Rows are points. The ring and each string are closed loops that go straight from each point to the next, and from the last back to the first. Before rounding, they use only three directions, however many columns there are. Count how often each string passes through the ring. Passing back the other way cancels.

Ring, 9 rows:
[[ 47  63 -16]
 [ 21  58 -39]
 [-29  15 -42]
 [-45 -16 -25]
 [-31 -62   6]
 [ -2 -71  16]
 [ 37 -57  23]
 [ 69  -4  27]
 [ 68  42  14]]
String, 29 rows:
[[ -10   25  -78]
 [  17    2  -47]
 [   4   14  -10]
 [ -19   41   14]
 [ -26   65  -64]
 [ -14   39  -85]
 [  -7   15  -69]
 [   0    1  -37]
 [ -12    1  -17]
 [ -14  -20  -51]
 [ -29  -42  -60]
 [   7  -26  -34]
 [ -15   -9   23]
 [ -51  -41   49]
 [ -59 -100   35]
 [ -30  -58   40]
 [ -39  -81   56]
 [ -24 -117   18]
 [  -6 -111  -15]
 [  16  -35  -24]
 [  -8  -27   18]
 [ -41  -38   48]
 [ -67  -69   25]
 [ -60  -67  -18]
 [ -20  -35  -37]
 [  -5  -13  -21]
 [ -27    9   19]
 [ -58   24  -14]
 [ -53   38  -72]]
Times through: 4

Ring (8 x 9):
[[ 67  23 -51  -7  -6  -2   0  -9 -66]
 [ 40  26 -25   8 -28   0  -8 -14 -59]
 [-18   1  29  17 -42  11  -8  -6 -11]
 [-39 -20  48  10 -33  17  -2   4  19]
 [-40 -58  47  -4  -1  22  20  17  38]
 [  0 -71   8  -9  26  16  40  16   4]
 [ 44 -48 -33 -16  34   8  38  10 -31]
 [ 73  -8 -59 -19  23   1  20   2 -55]]
String, 17 rows:
[[  25  -18  -14   -5    2    8   15    3  -26]
 [  36    1  -23  -22    5    8    3    9  -14]
 [  60   27  -44  -26    1    3   -7    4  -32]
 [  67   46  -50   -5  -21   -3  -14  -12  -67]
 [  36   38  -20  -19  -20    6  -21    2  -17]
 [  15    4   -2   -1  -19    8   -2    0  -20]
 [  -1  -14   12   20  -28    7    7   -9  -35]
 [   4  -19    7    3  -12   10   10    1  -16]
 [ -34  -35   42   26  -31   13   12   -4   -9]
 [ -86  -54   91   15  -34   27    6   13   59]
 [ -63  -56   69  -11   -7   28   11   26   72]
 [ -51  -79   56   -7   10   26   30   24   54]
 [ -32 -106   35   15   19   19   56   10    2]
 [   5  -60    3    2   15   12   37    7  -16]
 [  21  -26   -9  -21   14   12   16   14    0]
 [  54  -33  -42  -40   45   10   28   21   -7]
 [  44   -5  -30  -36   21   10    7   17   -1]]
Times through: 0
String (25 x 9):
[[ 102   23  -86  -15   13   -7   10   -9  -91]
 [  93   39  -75  -18    2   -5   -4   -8  -76]
 [  77   29  -61    9  -16   -8    1  -21  -98]
 [  60   27  -44   19  -28   -6   -1  -24  -94]
 [  54   47  -37   27  -48   -8  -15  -30  -98]
 [  27   35  -11  -10  -27    6  -20   -1  -20]
 [  13   -4   -1   -1  -15    8    2    0  -19]
 [  -3  -12   13   29  -35    6    7  -14  -45]
 [   1  -11   10    3  -18   10    3    1  -12]
 [ -22    3   34   -7  -30   16  -14    9   26]
 [ -63  -17   72   13  -46   21  -11    7   40]
 [ -70  -51   76   31  -40   20   11    0   20]
 [ -10  -34   20    6  -10   13   15    4   -5]
 [ -19  -28   29  -17   -3   19    5   19   36]
 [   6  -19    5  -15    0   14    8   12    7]
 [ -10  -53   18    8    1   13   28    5   -9]
 [ -42 -121   44   15   25   21   63   14   12]
 [ -19 -118   22   14   33   17   68   10  -10]
 [   8  -73   -1    5   22   11   47    6  -25]
 [  19  -35   -9  -10   12   11   23    8  -14]
 [  39  -76  -32   11   33    4   59   -3  -65]
 [  69  -49  -58  -21   48    4   46    9  -50]
 [  65  -13  -51  -35   33    6   19   14  -25]
 [ 109   -8  -94  -27   43   -4   31    1  -81]
 [  77  -11  -63   -1   15   -4   26  -10  -85]]
Times through: 0

Ring (6 x 14):
[[-25 -28 -26  20 -13 -48  41  18 -22  19  10  10  31 -25]
 [ 35   5 -27  11 -27 -26  17  -8   4 -22   8  -4  50 -35]
 [ 71  27  -2 -36 -15  55  -6 -13  -6 -73   5  13  23 -12]
 [ 14   9  34 -27   0  56  -5   6   5 -40  -3   8 -48  13]
 [-46 -24  28  -1   5   8  20  27  -5  11  -1  10 -58  13]
 [-55 -41  -3   9   2 -25  43  34 -34  27   7  22 -12  -3]]
String, 25 rows:
[[-52 -29  42 -34  23  58  20  40 -38  -6   0  37 -80  35]
 [-34  -9  54 -15  10  44   1  22  11  -8  -7   5 -93  28]
 [-13   2  34  15 -12  -3  -2   4  43  -2  -8 -22 -56   1]
 [  5  -2  10  -9  -7  16  11   8  -2 -21   2   7 -14  -3]
 [ 28   8  27 -59  10  95  -1  12 -34 -65   3  37 -33  21]
 [ 37  17  42 -71  13 121 -12   9 -27 -78   0  37 -53  30]
 [ 22  18  53 -45   6  91 -18   5   8 -58  -6  12 -74  27]
 [ -6   4  33  10 -11   4  -3   2  40  -8  -7 -19 -53   1]
 [ -6  -3  13  12 -13 -11  10   5  21  -3  -1 -10 -22  -9]
 [-20 -14  27 -27  10  45  15  24 -24 -18   1  25 -48  18]
 [-58 -32  34 -16  16  29  25  38 -28   9   0  26 -69  25]
 [-87 -50  25   1  17  -3  40  48 -35  37   3  26 -64  20]
 [-59 -33  10  30  -6 -45  31  25   7  38   0  -5 -34  -5]
 [-34 -22   2  24 -11 -38  27  17   6  21   2  -5 -14 -12]
 [-28 -33 -16  -7   1  -7  42  28 -50   4  12  33  16  -7]
 [-40 -52 -44 -15   7 -16  67  42 -97  12  22  60  55 -13]
 [-31 -41 -39   6  -5 -40  56  29 -59  18  17  34  50 -23]
 [-37 -33 -30  42 -20 -81  46  17  -7  38   9  -3  34 -33]
 [-27 -20 -12  40 -21 -65  30   9  17  28   3 -15   9 -27]
 [-11 -15  -7   8 -11 -19  26  12  -8   1   5   6   6 -14]
 [-38 -45 -30  -9   4 -15  56  36 -74  12  17  46  34 -10]
 [-63 -56 -23  -6  10 -20  62  47 -79  27  16  50  17  -3]
 [-62 -36   5  33  -7 -53  36  27   3  43   2  -4 -27  -8]
 [-34 -16  13  29 -13 -38  18  12  25  22  -2 -16 -30 -10]
 [-20 -21   9 -23   7  30  25  26 -38 -13   6  31 -20   8]]
Times through: 5
String, 24 rows:
[[  29    3  -13  -11  -14   10   15    0  -13  -33    7   12   28  -18]
 [  17    4   -9   20  -25  -30   12   -6   24   -9    2  -16   17  -27]
 [  19    1  -11    4  -18  -11   15   -1    2  -19    5    0   21  -21]
 [  62    8  -39  -28  -17   21   22   -5  -43  -57   15   30   78  -29]
 [  74   20  -38  -11  -29    2   11  -18  -10  -55   11    8   79  -39]
 [  81   20  -30  -46  -15   53   10  -10  -43  -80   14   34   70  -22]
 [  26    7   -2   -6  -15    9    8   -2    4  -30    3    2   10  -15]
 [  66   20   -5  -50   -7   71    1   -5  -30  -77    8   30   27   -6]
 [  74   24    5  -72    1  107   -4   -3  -44  -95    8   44   15    6]
 [  19    5   11  -16   -8   28    5    3   -1  -33    2    8  -12   -3]
 [   3    9   28   15  -17   -5   -5   -3   47  -10   -7  -25  -42   -6]
 [  -4    9   52   -8   -3   39  -12    5   38  -22  -10  -13  -81   16]
 [ -16   -4   53  -41   16   79   -2   23  -11  -33   -5   23  -86   34]
 [  -4  -10   19  -37    9   56   15   21  -35  -32    4   33  -30   15]
 [ -34  -14   50  -30   16   60    7   28  -13  -15   -4   21  -86   32]
 [ -34   -9   50   -5    5   28    1   19   20   -2   -8   -3  -87   21]
 [ -15   -4   51  -42   16   81   -1   23  -14  -34   -4   25  -83   34]
 [   9   -1   20  -32    3   52    7   13  -19  -37    2   23  -28   10]
 [   3    5   21    9  -14    0    1    0   31  -12   -4  -15  -31   -6]
 [  34   24   31   -6  -16   29  -16  -11   44  -40   -7  -19  -38   -3]
 [  94   39   12  -73   -4  116  -18  -14  -24 -109    5   33    9    5]
 [ 102   40   -5  -61  -13   92  -13  -19  -22 -105    7   27   37  -10]
 [  79   35  -10   -7  -31   14  -10  -27   28  -61    2  -14   38  -30]
 [  15    4   -1   11  -20  -14    9   -3   19  -14    1  -11    5  -19]]
Times through: 1
